Each row of a before or after table is a point. The points were changed in one or more steps. Then noise was added and the rows were shuffled. The steps act on columns, c1 being the first. Write out the steps. A step turns or swaps two columns, mirrors them in a line or flattens them onto one, adds a multiple of one to another, or multiplies or shifts one. Angles are multiples of 10 degrees, from the lower column toward the higher: turns from -170 to 170, lines from 10 to 170 but not 90. Use the fewest steps. Two steps may share a column if one is a turn and the other turns, adds or multiplies; they go together, in the order done. Otherwise the lowest column goes first.

Before, 11 rows:
[[0.061,-0.027],
[0.031,0.015],
[-0.013,0.010],
[-0.065,-0.031],
[0.009,0.017],
[-0.090,0.017],
[-0.004,0.054],
[0.009,0.009],
[0.041,-0.008],
[0.056,-0.038],
[-0.024,-0.001]]
After, 11 rows:
[[0.016,0.012],
[0.034,-0.080],
[-0.018,0.038],
[0.055,0.005],
[-0.020,-0.072],
[0.008,0.032],
[0.003,-0.024],
[0.008,0.010],
[0.009,-0.012],
[-0.053,0.049],
[-0.039,0.052]]
Steps: mirror c1 and c2 in the line at 50 degrees

Before, 12 rows:
[[-0.012,-0.076,-0.016,0.037,-0.068,0.025],
[0.014,0.025,0.089,0.087,0.026,-0.014],
[-0.017,-0.076,-0.028,-0.025,-0.008,0.045],
[0.046,0.048,0.002,0.022,0.011,-0.028],
[0.034,-0.016,-0.017,0.033,0.045,-0.065],
[-0.019,-0.043,-0.022,0.050,-0.037,0.033],
[-0.044,-0.042,-0.031,0.025,-0.022,0.000],
[0.049,0.002,-0.023,0.064,0.047,-0.024],
[-0.033,-0.006,0.045,0.107,-0.008,0.024],
[0.038,0.013,0.028,-0.004,0.009,-0.060],
[0.001,0.036,0.042,0.016,0.037,-0.010],
[0.070,0.002,0.005,0.061,0.058,-0.031]]
After, 12 rows:
[[0.071,0.013,-0.022,0.005,-0.068,0.025],
[0.017,-0.025,0.020,-0.005,-0.010,0.025],
[-0.057,0.028,0.006,0.003,0.009,-0.021],
[0.055,-0.030,-0.028,0.012,-0.019,0.000],
[0.001,0.033,-0.017,0.000,0.046,-0.062],
[-0.024,0.063,-0.010,-0.001,0.057,-0.036],
[-0.032,0.001,0.073,-0.018,0.022,-0.018],
[-0.028,0.031,0.026,-0.011,0.011,-0.061],
[0.078,0.006,-0.024,0.005,-0.011,0.046],
[-0.030,-0.007,0.041,-0.011,0.037,-0.004],
[-0.015,0.049,-0.040,0.001,0.045,-0.020],
[0.049,-0.004,-0.029,0.004,-0.029,0.029]]
Steps: turn c1 and c2 by 110 degrees; flatten c3 and c4 onto the line at 170 degrees
